Rows are points. The points of each table are mixes of a few directions, plus a little noise. Count the directions of each table, and those that both share. Where both have some left over, give the other angles between the two spaces (their principal angles), to ten degrees, smallest first.

First (5 x 2)
+0.24 -0.37

-0.17 +0.25

+0.45 -0.67

-0.34 +0.48

-0.21 +0.29
Second (4 x 2)
-0.30 +0.45

+0.49 -0.73

-0.10 +0.16

-0.08 +0.12
Directions: first 1, second 1, shared 1

First (5 x 3)
-0.14 +0.36 -0.06

-0.38 -0.37 +0.00

-0.05 -0.80 +0.08

+0.73 +0.12 +0.08

-0.16 +0.69 -0.10
Second (6 x 3)
-0.04 +0.65 -0.08

-0.01 +0.09 -0.01

+0.00 -0.08 +0.01

-0.06 +0.83 -0.09

+0.08 -1.11 +0.12

+0.03 -0.36 +0.04
Directions: first 2, second 1, shared 1

First (7 x 6)
+0.20 +0.09 -0.11 +0.33 -0.17 -0.05

+0.35 +0.21 -0.19 +0.26 -0.11 +0.05

-0.47 -0.54 +0.51 -0.13 +0.28 -0.46

+0.36 +0.59 -0.53 -0.18 -0.19 +0.65

+0.00 +0.27 -0.41 +0.33 -0.67 +0.32

-0.18 -0.06 +0.18 -0.73 +0.52 +0.16

-0.27 -0.58 +0.57 +0.12 +0.35 -0.68
Second (9 x 6)
+0.17 -0.14 +0.15 +0.35 +0.10 -0.37

+0.29 -0.14 +0.23 +0.17 +0.37 -0.39

-0.16 -0.01 -0.13 +0.34 -0.48 +0.00

-0.08 -0.03 -0.06 +0.22 -0.25 -0.02

-0.13 +0.06 -0.11 -0.05 -0.21 +0.16

+0.20 -0.09 +0.15 +0.08 +0.28 -0.24

-0.72 +0.56 -0.61 -1.40 -0.34 +1.45

+0.21 -0.08 +0.17 +0.02 +0.35 -0.23

+0.24 -0.14 +0.20 +0.27 +0.22 -0.38
Directions: first 3, second 2, shared 2

First (7 x 8)
+0.31 +0.90 -0.63 +0.20 -0.24 +0.33 +0.57 +0.66

+0.40 -0.09 +0.17 +0.01 -0.51 -0.25 +0.32 -0.19

+0.33 +0.04 +0.12 -0.48 +0.17 -0.24 +0.09 -0.07

+0.12 +0.58 -0.37 -0.15 -0.60 +0.13 +0.14 +0.76

-0.29 -0.44 +0.25 +0.21 +0.49 -0.13 -0.20 -0.48

-0.28 -0.55 +0.27 -0.01 +0.32 +0.40 -0.46 -0.49

-0.60 -0.39 +0.16 +0.21 +0.41 -0.25 -0.43 -0.16
Second (9 x 8)
-0.44 -0.15 +0.68 +0.12 +0.03 -0.35 +0.40 +0.02

-0.31 -0.09 +0.47 +0.08 +0.02 -0.24 +0.27 +0.02

-0.31 -0.10 +0.47 +0.06 +0.02 -0.24 +0.27 +0.03

-0.30 -0.08 +0.45 +0.07 +0.01 -0.24 +0.26 +0.02

+1.10 +0.31 -1.70 -0.27 -0.09 +0.86 -1.00 -0.06

+0.00 +0.00 +0.01 +0.01 +0.00 -0.01 +0.01 -0.01

-0.34 -0.09 +0.51 +0.08 +0.03 -0.26 +0.30 +0.02

+0.08 +0.02 -0.13 -0.02 -0.01 +0.07 -0.08 -0.02

+0.51 +0.16 -0.77 -0.13 -0.04 +0.39 -0.45 -0.02
Directions: first 5, second 1, shared 0; angles 50

First (9 x 11)
+0.13 +0.06 +0.36 -0.08 +0.60 -0.16 -0.06 -0.35 +0.32 -0.29 +0.17

+0.44 -0.28 +0.41 +0.55 -0.53 +0.44 +0.07 -0.48 +0.10 +0.55 -0.09

-0.01 -0.36 -0.40 -0.48 -0.75 -0.30 -0.46 +0.54 -0.20 +0.26 +0.00

-0.27 -0.76 -0.21 -0.87 +0.06 +0.41 -0.41 +0.74 +0.72 +0.31 -0.02

+0.01 +0.32 -0.06 +0.12 +0.03 -0.35 +0.06 -0.11 -0.32 -0.25 +0.03

+0.00 +0.80 +0.20 +0.73 +0.54 -0.02 +0.64 -0.60 -0.36 -0.45 -0.04

+0.15 +0.16 -0.27 +0.33 -0.92 -0.31 -0.02 +0.03 -0.73 +0.22 -0.08

-0.36 -0.17 -0.11 -0.57 +0.71 +0.20 -0.06 +0.38 +0.53 -0.22 +0.03

-0.05 +0.26 +0.06 +0.24 +0.22 +0.08 +0.26 -0.17 -0.06 -0.13 -0.04
Second (9 x 11)
-0.08 -0.07 +0.00 +0.04 +0.19 +0.71 -0.26 -0.28 +0.72 +0.08 +0.43

+0.18 -0.23 +0.12 -0.25 +0.01 +0.45 +1.25 +0.28 +0.28 +0.09 -0.17

-0.19 +0.05 +0.10 +0.25 +0.23 -0.31 -1.31 -0.29 -0.10 +0.01 +0.00

-0.06 +0.03 -0.12 +0.01 +0.05 +0.67 -0.10 -0.25 +0.66 +0.02 +0.53

+0.01 -0.09 +0.15 +0.01 +0.10 -0.21 -0.02 +0.09 -0.19 +0.04 -0.29

+0.08 +0.21 -0.22 -0.07 -0.34 -0.45 +0.34 +0.18 -0.51 -0.14 -0.04

+0.10 -0.08 +0.12 -0.08 -0.06 -0.52 +0.43 +0.30 -0.55 +0.01 -0.53

+0.12 +0.17 -0.10 -0.06 -0.36 -1.02 +0.37 +0.38 -1.05 -0.15 -0.49

-0.16 +0.02 -0.05 +0.13 +0.20 +0.67 -0.70 -0.41 +0.76 +0.05 +0.58
Directions: first 4, second 3, shared 1; angles 60, 90

First (10 x 14)
-0.28 -0.09 -0.04 -0.09 -0.10 +0.28 -0.26 -0.18 -0.17 +0.04 -0.27 -0.01
 +0.01 +0.00

+0.15 -0.03 -0.07 +0.12 +0.00 -0.17 +0.17 +0.09 +0.15 -0.01 +0.09 -0.05
 -0.01 +0.07

+0.39 +0.60 +0.60 -0.34 +0.42 -0.26 +0.24 +0.20 -0.12 -0.13 +0.70 +0.43
 +0.04 -0.39

-0.19 -0.21 -0.20 +0.08 -0.15 +0.13 -0.12 -0.13 +0.00 +0.05 -0.27 -0.15
 +0.00 +0.13

-0.52 -1.03 -1.06 +0.69 -0.70 +0.28 -0.25 -0.24 +0.33 +0.18 -1.09 -0.80
 -0.07 +0.70

+0.63 +0.47 +0.40 -0.05 +0.39 -0.52 +0.54 +0.37 +0.17 -0.11 +0.80 +0.27
 +0.02 -0.21

+0.37 -0.38 -0.52 +0.59 -0.16 -0.46 +0.48 +0.28 +0.59 +0.02 -0.01 -0.44
 -0.03 +0.43

-0.58 -0.01 +0.13 -0.34 -0.11 +0.58 -0.60 -0.37 -0.48 +0.06 -0.40 +0.14
 +0.01 -0.18

-0.08 -0.18 -0.19 +0.13 -0.11 +0.03 -0.04 -0.03 +0.08 +0.03 -0.18 -0.14
 +0.00 +0.12

+0.08 +0.82 +0.94 -0.75 +0.50 +0.12 -0.13 -0.02 -0.55 -0.12 +0.66 +0.72
 +0.06 -0.66
Second (9 x 14)
+0.51 -0.07 -0.48 +0.16 +0.35 -0.24 +0.28 -0.10 -0.22 +0.26 +0.08 +0.46
 -0.23 +0.23

+0.04 +0.10 -0.12 +0.16 +0.04 +0.18 -0.42 -0.82 -0.17 -0.13 -0.45 +0.54
 -0.38 -0.08

-0.64 -0.05 +0.46 +0.34 -0.74 +0.40 -0.48 -0.42 -0.11 -0.05 -0.28 -0.46
 -0.62 -0.15

-0.34 -0.20 +0.13 -0.58 +0.03 +0.04 +0.37 +1.15 -0.04 +0.27 +0.47 -0.68
 +0.78 +0.07

+0.20 +0.22 +0.23 -0.25 +0.25 -0.16 +0.25 +0.35 -0.07 +0.04 +0.45 +0.11
 +0.16 -0.12

-0.46 +0.21 +0.34 -0.55 +0.07 +0.47 -0.54 -0.26 -0.31 -0.14 -0.23 +0.23
 +0.25 -0.33

-0.01 -0.67 -0.52 +0.84 -0.59 -0.21 +0.48 +0.36 +0.06 +0.52 +0.03 -0.81
 -0.63 +0.60

+0.62 +0.19 -0.17 +0.33 +0.24 -0.44 +0.20 -0.28 +0.47 -0.32 +0.01 +0.37
 -0.07 +0.03

+0.07 +0.29 +0.14 -0.45 +0.35 -0.04 -0.14 +0.02 +0.39 -0.46 -0.07 +0.24
 +0.71 -0.24
Directions: first 2, second 5, shared 2

First (9 x 18)
-0.07 -0.05 +0.03 +0.00 -0.04 +0.04 -0.06 -0.08 -0.01 +0.02 +0.09 +0.07
 -0.05 +0.06 -0.06 +0.01 -0.05 -0.01

+0.12 +0.04 -0.03 +0.00 +0.05 -0.06 +0.08 +0.11 +0.01 +0.00 -0.14 -0.11
 +0.07 -0.09 +0.08 -0.04 +0.06 +0.00

+0.32 +0.13 -0.12 +0.00 +0.16 -0.16 +0.20 +0.27 +0.04 +0.01 -0.39 -0.29
 +0.23 -0.23 +0.22 -0.09 +0.14 +0.03

-0.98 -0.45 +0.36 -0.01 -0.48 +0.48 -0.58 -0.83 -0.12 -0.06 +1.20 +0.89
 -0.71 +0.71 -0.66 +0.26 -0.45 -0.10

-0.46 -0.20 +0.17 +0.02 -0.21 +0.21 -0.26 -0.40 -0.05 -0.03 +0.56 +0.42
 -0.32 +0.33 -0.30 +0.12 -0.20 -0.04

+1.19 +0.53 -0.43 +0.00 +0.56 -0.58 +0.70 +1.02 +0.17 +0.06 -1.46 -1.06
 +0.87 -0.86 +0.78 -0.32 +0.55 +0.12

+0.57 +0.25 -0.21 -0.01 +0.27 -0.28 +0.35 +0.50 +0.07 +0.03 -0.71 -0.52
 +0.42 -0.42 +0.37 -0.15 +0.25 +0.06

-0.26 -0.12 +0.10 +0.01 -0.13 +0.12 -0.15 -0.22 -0.04 -0.01 +0.33 +0.23
 -0.18 +0.18 -0.18 +0.08 -0.11 -0.02

-0.42 -0.18 +0.16 +0.00 -0.20 +0.21 -0.24 -0.36 -0.05 -0.01 +0.50 +0.38
 -0.31 +0.31 -0.28 +0.11 -0.19 -0.05
Second (11 x 18)
+0.30 +0.22 -0.18 -0.24 +0.47 +0.15 +0.30 +0.58 -0.41 -0.15 -0.59 -0.11
 -0.11 -0.08 +0.21 +0.00 +0.04 -1.13

+0.66 +0.12 -0.22 -0.05 +0.10 +0.14 +0.16 +0.15 -0.15 +0.06 -0.33 -0.28
 -0.09 -0.11 +0.19 -0.02 +0.33 -0.48

-0.39 +0.25 +0.02 -0.31 +0.65 -0.15 +0.31 +0.82 -0.29 -0.31 -0.65 +0.04
 +0.15 -0.09 +0.14 -0.04 -0.34 -0.87

-0.24 +0.02 +0.05 -0.07 +0.12 -0.03 +0.02 +0.15 -0.08 -0.10 -0.05 +0.11
 -0.01 +0.03 -0.03 +0.00 -0.16 -0.19

-0.14 -0.19 +0.06 -0.03 -0.24 +0.44 -0.26 -0.43 -0.23 +0.01 +0.55 +0.38
 -0.54 +0.37 -0.27 +0.16 -0.05 -0.47

-0.17 -0.08 +0.13 +0.33 -0.37 -0.54 -0.12 -0.34 +0.66 +0.19 +0.22 -0.23
 +0.60 -0.25 +0.00 -0.14 +0.02 +1.77

+0.29 -0.14 -0.06 +0.09 -0.31 +0.29 -0.18 -0.44 -0.03 +0.14 +0.39 +0.08
 -0.32 +0.16 -0.11 +0.08 +0.21 -0.01

+0.60 +0.09 -0.18 +0.08 -0.02 -0.06 +0.13 +0.05 +0.09 +0.13 -0.26 -0.36
 +0.15 -0.22 +0.21 -0.07 +0.33 +0.15

-0.62 -0.03 +0.16 -0.17 +0.20 +0.09 -0.04 +0.15 -0.23 -0.21 +0.07 +0.36
 -0.18 +0.21 -0.17 +0.08 -0.38 -0.54

+0.36 -0.14 -0.09 -0.01 -0.26 +0.52 -0.17 -0.44 -0.26 +0.10 +0.42 +0.19
 -0.60 +0.30 -0.15 +0.15 +0.22 -0.60

-0.66 -0.10 +0.30 +0.38 -0.35 -0.86 -0.15 -0.28 +0.90 +0.13 +0.23 -0.18
 +0.92 -0.32 -0.04 -0.20 -0.21 +2.36
Directions: first 1, second 3, shared 1
